Each row is a point. Examples show where two turns around zero, p and q, send a point. Write where each new point lands after one turn and then the other. Backwards means that the second turn is done in reverse. Each puzzle has new turns, and all numbers are rounded.

Turn p:
[-24  16] => [-25  14]
[-29   4] => [-29   2]
[ 27 -45] => [ 30 -43]
[26 25] => [24 27]
Turn q:
[-1 31] => [-9 30]
[-20  17] => [-24  11]
[ 21 -47] => [ 33 -40]
Where do these land?
p, then q: [-11 -12] => [ -6 -15]
p, then q: [49  2] => [45 18]
p, then q backwards: [-39  10] => [-36  17]

Turn p:
[ 33  21 -30] => [20 45  0]
[-65 -20  14] => [-48 -45 -23]
[22 16 18] => [10  7 30]
[  9 -16  -2] => [16 -7 -7]
Turn q:
[38  0 25] => [42 16  7]
[ 20 -14 -17] => [ 18 -21 -11]
[-70  -3  10] => [-63   2  31]
[ 12  16 -17] => [  4   3 -26]
Where do these land?
p, then q: [41 17 26] => [33 34 20]
p, then q: [-48 -28 -21] => [-32 -48 -15]
p, then q backwards: [11 -6 20] => [  5 -22   7]
q, then p: [-22  14  -7] => [-25   0 -11]
q, then p: [41 25 21] => [18 44 23]
q, then p: [-23 -22 -41] => [ -1 -32 -41]

Turn p:
[-21 -35 -16 -55] => [ 28 -33 -35 -44]
[  5 -19  26 -30] => [  8 -42   6  -9]
[47 19 30 -7] => [  7 -13  56  10]
[49  7 -7 39] => [21 29 31 42]
[-38  17 -14   0] => [-26  17 -22 -21]
[-34   9 -14   7] => [-21  17 -25 -12]
[-9  3 -6 45] => [-17  26 -12  32]
Turn q:
[ -8 -12 -61  -2] => [  9  23 -48 -32]
[-50  12  55 -15] => [-31 -20  63 -23]
[48 22 -9 24] => [  1  16 -23  52]
[-14  14 -18   6] => [-17  15 -11 -10]
[ 20 -13  21  21] => [  3 -27  -2  26]
[  3 -23  12 -34] => [ 34  -7  21 -14]
Where do these land?
p, then q backwards: [ -6  -4 -15  33] => [ 22  22 -17   9]
q, then p: [-29  53 -10   1] => [-53   6  -4 -31]
p, then q: [ 34  37 -31 -45] => [32 20 58 26]
q, then p: [ 37 -45  36 -13] => [ 39 -20  15  52]
q, then p backwards: [ -9 -20  29  12] => [  4  -9  33 -17]
p, then q: [-39  -7  10 -14] => [ 11   5 -12 -40]
q, then p: [ 12 -14 -18  27] => [ 20  24 -20   1]

Turn p:
[ 26   8  -6  20  15  23   8 -38] => [ -1 -13  44  19   5  22 -14 -16]
[ 10 -32 -19 -20 -28   2 -11  -3] => [ 38 -16 -18  -5 -21  -5  -2 -17]
[ -1 -16 -21  11   3  40 -25  10] => [-13 -15 -12  21 -38  16  -1 -22]
[-34  -3   9 -37   9 -24   1   5] => [ -9  -3 -13 -46   2 -25   9  13]
[ 34  14 -35  55  28  19  31  -9] => [-14  -2  25  42  34  54   7 -32]
[-16   9  40 -17 -11 -14  19  13] => [  3  18   4 -12   6 -29  21  35]
[ -5  20  51 -16  33 -25  29  40] => [-25   7  -4 -14  31  -5  31  68]
[-20 -12 -11  11 -27   1 -10 -14] => [  7   8  -5   5 -11 -24  -7 -30]
[ 10 -20 -15  17 -12  -8 -37 -17] => [ 11 -14 -15  15  -6  -7 -38 -23]
[ -5  30   7 -24 -10 -13  -5  14] => [  3  29  -7 -24  -5   2  -5  23]
Turn q:
[-12 -10  53 -19   1  11  29   6] => [  9 -17  11 -14  45  -3  37 -18]
[-21  -1  -3  -5 -12  34   3   7] => [-20  -8  -3  11   3  27  16 -16]
[ 29 -25  -4  18  -7  17 -16  -5] => [ 12 -25 -16 -10 -30   9   6  17]
[-18  33  -3   5   5  30  -6 -42] => [ 22  26 -17  15   3  41  -8 -26]
[ 11  53 -27   7 -25  14 -11  15] => [ -6  38  25  29 -33  25   8  12]
[-14  -6   9 -20  15 -66 -16  10] => [-10   5  25 -22  30 -36 -44  16]
[  6  -4 -28  -3 -10 -41   2  -8] => [ -7  11  10 -10 -23 -30 -29  -6]
[ 35 -20  -9 -20  45  15 -11   3] => [ -6   8 -48 -26   2  -6  12  35]
[-17 -20  11  37 -13 -15  26  14] => [  5 -39  14  28   2 -27   1 -15]
Where do these land?
q, then p: [ 17  13 -18  -2 -13  15 -16 -15] => [ 16  24   8   6 -26   7   3  -3]
q, then p: [-15   9   4   5   9  16  -1  -7] => [-12  -5  11  10  -3  14  -1 -12]
p, then q: [-22  -2 -15  15  -2  17 -16 -12] => [ 13  -3   8  -4  -4  14 -23 -25]
p, then q backwards: [ 11 -28  10 -85  12  -6 -22 -19] => [ 51 -58  24   6 -20 -20 -39 -18]
p, then q: [  6 -39   4  14  -2  -1   8   2] => [  9 -20 -18   1 -14 -28  -8  -3]
q, then p backwards: [-17  -2   9   9   3  13  -3  -9] => [ 16  -8 -16  10   6  -4   1   1]
q, then p: [-11  13 -15  -7 -11 -37  -5   5] => [-13  14  -4  -4  -3 -23 -27  21]
q, then p: [ -4  20  -1  23  16 -19 -10 -15] => [ -4   4 -10  20   1  18 -31   8]
q, then p: [ 27  15   7  20  -6  18 -17  87] => [-21  22 -35  42  14 -19  69  22]
p, then q: [ 20 -13   1  11  12   2  97   0] => [ 35  -4 -45  14  37 -46  57 -11]
p, then q: [-12  14  15  -1 -19 -19 -14 -18] => [  6  18  21  -9   7  -1 -21  21]
